Every row gives one point. To make a cloud, some directions were put in groups of two or more. Within a group, all points are equally far from the middle, so they leave a hole (a ring in 2 directions, a hollow ball in 3). The other directions are filled evenly. Then the cloud was stretched, turned, moved and blurred a little. How many holes are there, and how many directions does each take, smallest first?

Cloud (14 x 2)
[[ 12 -36]
 [  2  34]
 [-36 -24]
 [-16 -20]
 [-11 -12]
 [-42 -15]
 [-36   6]
 [ -3 -59]
 [ 21 -44]
 [ 11   7]
 [ -4 -47]
 [ 27  13]
 [  1 -60]
 [-18 -24]]
Holes: 0

Cloud (20 x 3)
[[ 23  10 -29]
 [ 18   4  31]
 [-35  36 -20]
 [-33  15 -34]
 [-33  40 -19]
 [-38  17 -17]
 [ -4 -28 -30]
 [-15   3 -40]
 [ 41 -12  28]
 [  9  45 -27]
 [ 13 -39 -15]
 [-12 -10 -38]
 [-22 -26 -16]
 [ -9  59   7]
 [-20  21 -39]
 [ 41 -17 -11]
 [ 25 -32  15]
 [ 28 -33  15]
 [ 47  38  27]
 [ 47  45   9]]
Holes: 1 (3)

Cloud (55 x 6)
[[-25  54 -18  -2  29  25]
 [-33 -16 -16 -18  30  42]
 [ 23  25  -5  11 -13 -35]
 [-50  -4 -28  30   9   5]
 [-51  -2  27 -11  22  65]
 [-22 -21  50  29 -23  15]
 [-10 -22 -19  27  40   7]
 [ 36  -4 -17  25  -6  -5]
 [  5  53  -4  26  -5  -3]
 [ 48 -17  10  35  22 -17]
 [-27  50 -13 -17   8   2]
 [ 50  29 -35  21  -6 -28]
 [ 11  15 -41  -2  15 -46]
 [-67 -25  19  -5   1  38]
 [ 11 -15 -48   2  29   0]
 [ 23  60   2  -2  29   5]
 [-21  24 -26  20  36  46]
 [-35 -13 -14  22   9 -25]
 [ 19  14 -34  60 -14 -58]
 [-22 -29  45  17 -14 -16]
 [-17  17   4   4  50  67]
 [-54  12 -13 -15   0  32]
 [  7   3 -26  21 -12 -58]
 [-40 -48  37  13  14  -3]
 [-19 -19  -1   9  52  12]
 [-36  10  34  -9  37  48]
 [ 26 -15  29  21   4  -6]
 [  2 -15 -13  58 -11  15]
 [ -5 -33 -28  31  18   3]
 [ 35  42 -51  51  -5 -37]
 [-11 -15 -13 -12  36   7]
 [ -3  10  18  21   7  51]
 [ 28   5  10  40 -11 -41]
 [  8  44   9  32  43   3]
 [-28  -4  -6 -21  29  27]
 [-10  22  28  23 -15  -2]
 [-12   7   4  31   3  60]
 [-24  28 -33  12  27 -31]
 [-17  54  -9   2 -20  -3]
 [ 25 -24 -23  21  24 -21]
 [ 25  -3  -1  22   2  39]
 [ 13  -3 -32  37  36  35]
 [  3   4 -10  20 -20 -58]
 [ -5  10  14   9  31  75]
 [ 38  19 -52   9  -4 -49]
 [-11  41  11   8 -21 -27]
 [-13 -17  -1  59  21  17]
 [-30  64 -19   2  -5  16]
 [-34  -5  13  10  56  51]
 [-11  46 -31  54   0  -7]
 [ 20  38 -27  19  67  11]
 [ 38   3 -17   5   0  20]
 [ -7  42 -19  50  -1   3]
 [-25  11  -7 -12  57  67]
 [-64  12  10  -5   3  39]]
Holes: 1 (3)

Cloud (71 x 8)
[[  5   3 -63   0 -20  11 -30  42]
 [-32 -32  28  10 -18  30   5  37]
 [ -6   8  19  26  22  26  40  -2]
 [ 25  11 -35  15 -52 -44   4  49]
 [  1 -12  -5  12 -23 -11 -46 -23]
 [-10  36   7  19  15  25   3  45]
 [-33  -8   9   8  -3   4  40 -22]
 [-28  20  40  31 -54 -44 -24  48]
 [-28 -36  25  37 -17  18 -26  21]
 [  0   1   2 -20  10  46  31   5]
 [ 14 -47 -11   4   3 -59   0  16]
 [-31  14 -10  59 -20 -19  15  18]
 [ 21  60 -24  -6  -4  35 -24  26]
 [  7 -14 -34  28   0   0  62  18]
 [-28  -1  21   4   9  43  18  42]
 [-48 -26 -17  -1 -14  22  11  40]
 [-38  22  12  -2  48  14 -21 -24]
 [-19  12 -48  -3  18 -21  47 -10]
 [-34  22 -19   6 -18  37  36  15]
 [-16 -42 -13  -9  -8  38  12  36]
 [ 31  41 -27  -3  23 -33  28   1]
 [-23 -28  32  34  12 -11 -22  18]
 [-15   0 -38 -22 -37 -41  -5  58]
 [-28  54 -34  18  28  -4  46 -12]
 [  3  15 -30  13  34  -8  51  44]
 [  3 -26   5 -37   7  25  -9  54]
 [-39  78  26 -14 -26  -9  -5  33]
 [ -8  31  10  15  55  16  26   9]
 [-21  -2 -15 -38  45 -14  22  21]
 [  0  -4   6  -2  34 -39  32  47]
 [ 29 -11  18 -20   8  39 -11  15]
 [-23  14 -43  58 -25 -11  42   0]
 [  1  58  -9 -23 -14   2  41   4]
 [ 15  13  -4   8  76   4  12  32]
 [ 35   7 -22 -38   6  30  38  38]
 [ 20 -17  -6  22  37 -35  32  21]
 [ 68  -9  15   3   5  22  20  29]
 [-21 -71  22  24   5   0 -34  15]
 [-44  -2   8  24  39  15  21  -4]
 [-60  12  38   5 -29 -50 -15  24]
 [-19 -52  -5  -6  24 -21  26  35]
 [ -2  39   1 -23  10 -28 -53  32]
 [-39  15  14  41   0 -24  20 -16]
 [ 15  12 -27  -8  35  24 -39  21]
 [-19  -3  22 -17  -3  -6  53  57]
 [ 52  46  16 -27  18  -1  35   3]
 [-28  -1 -33 -12 -11 -58  11  22]
 [ -9  48 -56 -27  -1  21  34   2]
 [ 23 -10 -10 -12   3  21  31  -8]
 [ -2 -29   4  -8  17 -44  10  61]
 [-23 -40 -12  27   0 -71  11  10]
 [-22  14 -42 -44  38   8   3   1]
 [ 14   7 -30   0 -57 -64 -16  43]
 [  9  37  -7 -13  39  20 -33  46]
 [ 10  -5   7 -12 -56   2   8  23]
 [ 35 -17 -39  36 -15 -10  18  30]
 [  5  -2  -8 -33 -23  -7 -32  46]
 [-25 -35 -16   9  14 -10  44  55]
 [ 22 -15  12 -16   5 -34 -46 -16]
 [-32  18  17  -9 -24  -1 -39  41]
 [ 11  68 -37 -30 -20  11 -39  23]
 [ 14   8   6  34 -35 -17 -17 -26]
 [-31  17 -10 -35  30  15  -9  54]
 [-22  19  -2  40  16   7   2  19]
 [-18  14 -38 -41   7 -11  19  51]
 [-30  25 -33 -44 -17   6  -5  84]
 [  9  13 -44  33 -16  17 -37  32]
 [-21  17  19   9  44 -59 -14 -11]
 [ 28 -44 -29   8 -20 -10 -14  74]
 [ 26  45 -65   1 -13   0  11  21]
 [-20  -2 -49   9 -32  41 -10   9]]
Holes: 1 (4)

Cloud (89 x 9)
[[ 47 -18  -5  60   4 -27  39  10   8]
 [ 40   3  -8 -59  12 -45 -26 -13   8]
 [-24  56  -3 -15   6   4 -33 -42  -1]
 [ 10 -11 -27  38  -9 -18   3 -19 -25]
 [ 35  -8 -19   0 -32  22  -8  72 -27]
 [ 23 -40 -32 -22 -54 -49 -11  23  -6]
 [ 17  18 -12  26   1  -5 -44  11  30]
 [  7  13 -10  55  11  -5 -18  -2  -2]
 [ 38  -7 -17 -53   3 -12  -4 -25  -6]
 [-67  14 -20  56   5  40  45   3   7]
 [-31  33  27 -23  17   9 -11  -4 -11]
 [ 18   4 -41  40 -17 -15   7  73  -3]
 [-49 -39 -16   4  49  30  -5  -7  38]
 [ 35 -35 -63  24 -37  -9  15  32  31]
 [-26   7 -15   7   5 -35 -10 -50  -5]
 [-15 -13 -11  36 -17 -44  13  13  31]
 [ -5  -5 -42 -77  -9  12   3   5   2]
 [ -7   5 -33  17  -6  11  67  -2  11]
 [  9 -36 -35 -13  49 -10  25  51  23]
 [ 31  -1  -8  21  -7 -51 -16 -28 -12]
 [ 15   5 -34 -50 -12 -10 -41  34   8]
 [ 11 -27  30  56   1   3  13  38   5]
 [  6 -31 -59  28 -46   8   7  -4   2]
 [  0 -16  -9 -40  36  23 -21  36  -8]
 [-33  10 -61  24  -4 -16   2  30 -31]
 [-65  27 -39   6  -7  27  -5 -13   1]
 [-19 -38  -4  -7 -29  -2  32  31  35]
 [-21  22 -55   1  72  15  -6 -28  32]
 [  2  -3   6 -52  35  -2  16  24  48]
 [-12 -32 -22 -37  35   2  25 -23  56]
 [ 16 -20 -41   1 -19 -11  26  26  38]
 [ 65 -14  29 -31  -3 -28  11  31  -6]
 [ 30  -1 -20  40 -17 -29  15  81  26]
 [  4   8 -38  -5  61 -15 -26  35   8]
 [-17  40 -26  19 -16 -19   5  13  23]
 [ -8  24 -43  51   0   3 -22  50  18]
 [ -8  34 -14  -1  17 -25 -47 -34 -17]
 [  7  11  11 -43   1  -5 -41   1  38]
 [ -5   0   5 -25 -38 -28  18  23  28]
 [ 10  45 -36 -12   9  -5  23  17 -38]
 [ 43 -14 -52 -25  -3  39  -7 -16 -25]
 [-32  -1 -58  63 -13  37  -8 -10 -19]
 [ 72 -24 -19  24  13 -37  -1  41  29]
 [ 38   7  -4 -40  -2 -34 -13  39  18]
 [ 11 -20  -5   9 -13  -2 -48  57  -5]
 [  1 -39  -7  30 -36 -31 -18  64  46]
 [ -2  25 -55   8 -40 -55 -25  -2  -9]
 [ 12  18 -15 -22   7 -12   7 -77  17]
 [ 17 -14 -31 -35 -33   6  12  45 -13]
 [ -3  40   3 -35  19  -3 -18 -13  23]
 [-19   5 -45 -39  40 -23  23 -20  -7]
 [ 30   8 -65  17  -1  26  10  42   9]
 [  2 -26   7 -26 -33 -32  37  37  -6]
 [ 11 -45   0  47 -52  -6  21  35  49]
 [-17 -10  -1  50 -19  21  41  -9 -22]
 [-12 -39 -22  -3  54   0  -1   8  25]
 [ 25   9 -63 -24   4  19 -32  36 -42]
 [ 16 -27 -15  43  12  13   4  -8  37]
 [ 30  -5  -8  49  -8   5 -33  44  22]
 [  2  -5   9 -84  23  26  18  -9   4]
 [ 34 -18  15   7  -2 -15   8  -9  -7]
 [-13  23  27 -41 -19  -6 -15  16  -1]
 [ 28  30  18  21 -22 -17  -4  49 -13]
 [  6  -5 -21   7  50  36  22  18  24]
 [ -5  50  29   6  29 -36   5  34  22]
 [ 17  12  12  39 -30  -1   0  64 -37]
 [ 66 -32   9  -7 -11   6  35  19 -14]
 [  5  40   0 -12  42 -22   9  23   3]
 [  0 -17   3 -23  29 -49   7 -28  47]
 [ -1  17 -64  20   8 -11   3  38  28]
 [ 24  44   8  27  -1 -28 -20  32 -21]
 [ -4 -54  14   9 -20  -8  42  28  -8]
 [ 22  35   4 -10  35 -44 -16  -3  -7]
 [ 67  15 -33  44 -25 -15   7  55  34]
 [-39 -23 -19   2  14  44  -7 -23  -4]
 [  0   2 -10  16  11  -5 -34 -31  41]
 [-42  -8 -38  23   2  -5 -29  48 -23]
 [-26   4  25 -26  -1  -8   9  48  46]
 [  0 -11  -2 -45  16  -5  47 -29 -16]
 [-39  -2  12 -18 -36   5  26  -4  -6]
 [-25  27 -66 -13   2 -36   4 -53  42]
 [-42  -5   1  39  16  15  15  13 -39]
 [-65 -51 -28  14  17  17  -8  22  55]
 [ 16  22 -19  61 -10   0  15  73  10]
 [-46   2 -13  16  20  21 -24  23 -22]
 [ 21  -8 -42  48 -12 -30 -16 -15 -35]
 [ 33   2 -26  48 -17  21 -37  35  11]
 [ 26 -36 -22   5  -8 -17  36  -3  61]
 [-30  -9 -52  35 -24  20  14   3 -42]]
Holes: 1 (3)
